Each row of a before or after table is a point. One or more steps were done to the points. Then noise was added and the rows were shuffled. The steps act on how far a point lies along the listed directions, d1 being the first. What was done? A step turns or swaps two directions, mirrors them in a line or flattens them onto one, adds a multiple of one to another, or multiplies one. Angles are multiples of 10 degrees, from the lower direction toward the higher: turns from -170 to 170, lines from 10 to 170 but not 90. Use the fewest steps. Two steps may share a direction if one is a turn and the other turns, adds or multiplies; they go together, in the order done. Otherwise the lowest direction goes first.

Directions:
(1): [-3.15 -1.63  0.41]
(2): [-1.68  2.99 -0.98]
(3): [-0.11  1.06  3.41]
Before, 8 rows:
[[-0.13  0.15  0.13]
 [-0.33  0.77 -0.05]
 [-0.54  0.10  0.48]
 [ 0.55  0.52 -0.59]
 [ 0.06  1.00  0.22]
 [-0.05 -0.27  0.38]
 [-0.02 -0.54 -0.13]
 [ 0.62 -0.12  0.02]]
After, 8 rows:
[[ 0.02 -0.53 -0.03]
 [ 0.11  0.75 -0.04]
 [-0.01  0.96  0.10]
 [ 0.02 -0.31  0.29]
 [ 0.06  0.10  0.06]
 [ 0.00 -0.09  0.04]
 [ 0.09  0.57 -0.51]
 [-0.02  0.06  0.34]]
Steps: flatten d1 and d2 onto the line at 120 degrees; multiply d3 by 0.7

Directions:
(1): [-0.63  3.58 -1.93  0.18]
(2): [4.05 0.76 0.10 0.13]
(3): [-0.33  1.70  3.06 -2.14]
(4): [ 0.32 -0.82 -1.96 -3.51]
Before, 8 rows:
[[ 0.79 -0.17 -0.99 -0.94]
 [ 0.41  0.00 -0.06  0.57]
 [ 0.57 -0.40  0.36  0.42]
 [ 0.42  0.00  0.30  0.34]
 [ 0.62  0.20 -0.09  0.25]
 [-0.62 -0.85  0.13  0.27]
 [ 0.44  0.05 -0.02  0.44]
 [ 0.31  0.28  0.32  0.05]]
After, 8 rows:
[[ 0.51  0.19 -0.34  0.03]
 [ 0.60  0.10  0.02 -0.05]
 [ 0.62  0.04  0.11  0.24]
 [ 0.66  0.16  0.03 -0.25]
 [ 0.52  0.50 -0.40 -0.03]
 [-0.52  0.63 -0.20 -0.68]
 [-0.06  0.33  1.06  1.14]
 [ 0.33 -0.17 -0.35  0.19]]
Steps: multiply d1 by -1; turn d2 and d4 by -150 degrees; turn d2 and d3 by 160 degrees
